Each row of a before or after table is a point. One or more steps were done to the points. Then noise was added and the rows were shuffled. The steps act on columns, c1 being the first. What was done? A step turns or swaps two columns, mirrors them in a line or flattens them onto one, adds a multiple of one to another, or multiplies or shifts one. Angles are multiples of 10 degrees, from the lower column toward the higher: turns from -170 to 170, lines from 10 to 170 but not 90. Use the fewest steps. Two steps may share a column if one is a turn and the other turns, adds or multiplies; they go together, in the order done. Otherwise the lowest column goes first.

Before:
0: -2.1 -4.6  0.1
1: -4.9 12.3 -2.2
2: -0.5  0.9 -1.5
3:  1.2 -1.0 -7.1
4: -4.2  3.5 -1.8
5:  2.4 -1.0  2.6
6: -2.5  3.8 -2.1
7: -5.7  6.3 -4.1
8: -1.5 -2.5  6.9
After, 9 rows:
0: -4.0  4.6 -5.7
1:  6.9 -1.9 -1.8
2: -1.8  2.6 -2.4
3: -0.2 -3.1 -2.4
4: -7.6 -0.9  1.3
5: -1.9  0.8 -0.2
6:  3.0 -0.6  2.6
7: -2.2  8.3 -5.0
8: -1.9  2.3 -4.1
Steps: swap c1 and c3; multiply c2 by 0.7

Before, 12 rows:
0: -5.4  4.3  1.7  0.0 -5.7 -0.5  5.9  2.4 -1.0
1: -1.3  1.3  2.5  2.3  4.0 -0.7  1.0 -0.1 -6.2
2:  4.4  4.1  1.3  0.6  2.6 -1.1 -1.4 -0.4  0.1
3:  7.9 -4.0  1.6 -0.7  4.7  5.7  1.6 -2.0 -3.1
4: -1.9  2.6  2.5  6.1 -0.3 -4.0  7.8 -0.6  0.0
5: -6.6  5.6  3.8 -1.5  7.9  4.2  6.7 -3.2  1.7
6: -1.7  2.2  9.6  2.8  4.3  2.6  0.1 -2.8  0.7
7:  1.5 -6.2  1.5 -0.8  8.3  1.0 -2.5 -3.5 -0.4
8:  3.9 -7.6  0.8  0.7  1.8 -4.6 -2.0 -4.0 -1.0
9:  1.6 -2.3 -0.9  4.2  1.0  1.0  1.0  4.7  0.3
10: -6.2 -2.2 -7.4  6.2 -4.2  0.1  3.1 -5.2 -1.6
11: -6.8  3.0 -0.3  5.5 -5.4 -5.3 10.2  3.4 -0.8
After (12 x 9):
0:  1.3 -6.3  1.6 -0.6  8.3  0.9 -3.5 -2.5 -0.4
1: -6.5  5.6  3.6 -1.5  8.0  4.1  5.3 -5.5  1.7
2:  8.0 -4.1  1.2 -1.4  4.7  5.6  0.6 -2.2 -3.0
3:  3.8 -7.8  0.7  0.8  2.1 -4.5 -3.4 -2.9 -0.7
4:  4.3  4.4  1.4  0.9  2.7 -1.1 -1.4  0.2  0.0
5: -1.1  1.3  2.8  2.3  3.9 -0.6  1.1 -0.3 -6.2
6: -5.3  4.3  1.8  0.2 -5.8 -0.3  6.1  0.3 -1.0
7:  1.4 -2.2 -0.9  4.2  1.0  0.8  2.5  3.8  0.2
8: -6.8  3.0 -0.5  5.6 -5.1 -5.5 10.7 -0.3 -0.8
9: -6.1 -2.1 -7.5  5.9 -4.3  0.1  1.0 -5.6 -1.7
10: -2.0  2.4  2.7  6.3 -0.4 -3.8  7.0 -3.1  0.2
11: -2.1  2.0  9.5  2.7  4.1  2.6 -0.8 -2.4  0.6
Steps: turn c7 and c8 by -20 degrees
